Each row is a point. The last column is the point's height on a tilted bowl or saddle (a function of degree 2), plus a little noise. Along how many of its main directions does it bend up, bend down or stay straight?
(in the rows, 128 means zero)

Points (12 x 3):
[[129 198 107]
 [161  86 149]
 [114 124 115]
 [151 171 120]
 [147  85 142]
 [122 121 121]
 [ 48 115  32]
 [153 164 123]
 [170 118 141]
 [ 87 125  89]
 [114 151 111]
 [130 134 124]]
Directions: 0 up, 1 down, 1 straight

Points (11 x 3):
[[ 95 151  96]
 [138 164 101]
 [ 90 170  76]
 [170 147 103]
 [ 97 182  68]
 [147 144 114]
 [122 125 121]
 [119  95 121]
 [116  70 111]
 [169 110 114]
 [ 67 132  81]]
Directions: 0 up, 2 down, 0 straight

Points (15 x 4):
[[138 139 132 114]
 [140 121 139 110]
 [139  97 139 104]
 [155 167 219  52]
 [ 72 109 111 104]
 [ 84 170 120 107]
 [107  65 135  87]
 [ 68 191 127  90]
 [ 90 139 124 110]
 [134 121 132 113]
 [138 165 138 109]
 [175  80 145  90]
 [104 159 131 110]
 [124  80 164  82]
 [137 116  80 120]]
Directions: 0 up, 3 down, 0 straight

Points (27 x 5):
[[106  99 182  81  82]
 [ 91 140 103 149 118]
 [ 80 159 116 104  83]
 [117 118 156 144 123]
 [157 100  87 142 173]
 [126 147  91  95 157]
 [140 103  90  82 177]
 [134 133 137 132 143]
 [106  96 130 145 128]
 [212  81 114  97 156]
 [104 152  85 116 133]
 [170 121 126 137 158]
 [136 148 121  89 147]
 [131  79 128  86 148]
 [ 97 159 164 149  99]
 [170 140 106 117 183]
 [149 117 107 109 173]
 [ 78 102 129 163 101]
 [173 167  74 162 190]
 [183 115 138 169 125]
 [165 135 163 140 130]
 [188  45 112 161  98]
 [110 132 107 147 140]
 [100 183  37 195  92]
 [199 129 141 116 148]
 [141 111  79 125 180]
 [148 119 134 116 152]]
Directions: 0 up, 2 down, 2 straight

Points (27 x 5):
[[119 112 111 187 149]
 [127 135  75 102 149]
 [111 115 149 135 138]
 [ 91 134  93 143 150]
 [154 119 161 161 132]
 [107 166 139  99 110]
 [181 112 103 110 153]
 [118 116 124  85 151]
 [102 179 153 195 142]
 [128 175  74 143 139]
 [146 128  96 117 136]
 [116 159 171 114 117]
 [113 104  79  94 174]
 [ 98 151 101 143 135]
 [ 88 122  91 140 159]
 [ 99 143  46  60 190]
 [124 177 103  78 111]
 [148 151 150 161 118]
 [ 53 111 117 169 186]
 [117 104 126 159 142]
 [166  37 116  94 227]
 [146 125 153 182 132]
 [100 155 105 126 127]
 [161 124 161  66 167]
 [131 100  87 138 156]
 [136 175 135  94 102]
 [164 103 150  90 165]]
Directions: 3 up, 0 down, 1 straight

Points (39 x 7):
[[ 77 188 150 131 138 132  90]
 [147 109 110 130 136 122 124]
 [151 130  56 169 152  93 121]
 [ 81  49 113 112 135 140  76]
 [105  97  98 145 117 130 106]
 [133 139  93 127 183 113 136]
 [ 83 130 157 115 166 105  76]
 [109 181  67  92 168 161 122]
 [123 114 161 188 149 120  87]
 [ 98 144 118 171  84 183 136]
 [139 162 151 166 146 158 123]
 [103 128 109 114  97 119 104]
 [ 98 100  58 131  63  87  28]
 [158 129 104 164 108  58  84]
 [138 155 124 138 108 111 128]
 [142 166 158 104 126  83 140]
 [134  65 132 115 143 134 100]
 [144 103 172  71 122 140 119]
 [173 117 151  67 124 108 134]
 [131  87  96 145 101 136 117]
 [170  76 148  91 151 172 118]
 [ 89 102  74  83 168  78  90]
 [168 104 110 145 197 137 123]
 [121 142 142 128 121  62  98]
 [ 60 165 126 103 157  51  90]
 [161 133 159 162 104 164 152]
 [127 130 138 105 137  95 114]
 [ 97  98 162  97 159 159  82]
 [143 123 155 133 100 143 139]
 [161 179 139 132  92  96 149]
 [110  77 112  83  97 115  79]
 [146  65 147 163 109  87  59]
 [211  94 105 144 189 170 120]
 [154 105 168  61 146 129 105]
 [134 147 115 160 129 102 115]
 [128 170 120 137 121 184 147]
 [101 151 153 158 180 168  98]
 [135 140  97 206 110 154 123]
 [127 112 107 156 110  84  85]]
Directions: 2 up, 4 down, 0 straight

Points (61 x 9):
[[186 111  69  97 128 157 162 153 136]
 [195 133 126 154 109 149 126 133 134]
 [143 202 188 208 119  84  99 135 194]
 [164  93 100 141 117 115 152 123 147]
 [101 136 113 116 121 142 187  80 157]
 [ 89 130 124 133 157 154 102 146 152]
 [ 46 140 137 164 113 139 141  65 169]
 [101 129 109 112 152 127 155 182 139]
 [138  88 121  98 135  82 159 119 169]
 [ 68 110 143 124 106 125 178  33 191]
 [117 137 142 106 141 124  55  47 141]
 [138 148 112 124 145  50 131 175 130]
 [117 151 186 159 101 141  92 126 154]
 [146  94 133 138  52 133 131 120 151]
 [146  60 170 130 155 123 135  72 159]
 [192 108 106 139 127 126  77  74 143]
 [127 155  86 138 107  99 150 143 136]
 [114 123 148 160 142 104 137 147 141]
 [142 118  56 205 161 113 126 159 193]
 [ 75 189 136 120 123 157 191 127 165]
 [145  79  95 101 153  75  73 145 174]
 [110 201  73 145 146 171 125 168 165]
 [121 206  86 110  93 163 102 114 124]
 [ 38 115 150  95 106 112 147  81 205]
 [116 135  93  92 123 118 101 129 139]
 [157 192 150 175  58  84 190 155 185]
 [105 104 109 139 143 200 162 136 147]
 [152  98 130 124  88 140 182 127 142]
 [101  76 135 109 159 150  95 168 169]
 [157 112 140 140 105 127  78 138 150]
 [143 135 118  85 102 143  95 148 141]
 [163  92  91 139 118 121 137  96 148]
 [148  84 173 140 117  95 110  45 160]
 [105 119 140 157  79 110  81 107 156]
 [101 154  87 148 118  86 103 124 149]
 [139 155 143 129 148 127 127 108 138]
 [ 89 195 121 135 144 127 136 162 149]
 [104 139 174 115 186  69  93 107 150]
 [172 143 129 112 134 157 222 113 148]
 [162 156 109 152 117 131 105 177 142]
 [140 116 168 169 150 114  93 111 136]
 [116 161 173 122 124 128 156 139 147]
 [143  88 106  74 139 136  87 130 169]
 [105 172 136  96 165 146 104 149 152]
 [114  85  82 171 101 123 152 126 165]
 [172 130  91  83 120 109 129  77 143]
 [139 146 104  67 197 133 132 117 171]
 [140 110 142  79 143 106 246  83 213]
 [ 90 113 127 158 137  98 129 114 162]
 [154 178 192 105 118 111 109 119 165]
 [173 159 116 131 116 124 102 115 137]
 [111 133 162 215  96 125 128 111 158]
 [144 170 173 119  66 115 160 153 163]
 [119 120 134 111 200 143 137 140 153]
 [118 137 161 141 132 141 168 160 137]
 [101 110 111 110 128 115 100 168 148]
 [116 113 118 127 206 133 133 149 158]
 [ 95 137 104 192 134 185 146 181 156]
 [142 167 121 139  84 137  96 138 138]
 [161 149 143  98 129 139  90  90 141]
 [118 145  56 133 152  88  99  66 167]]
Directions: 5 up, 2 down, 1 straight
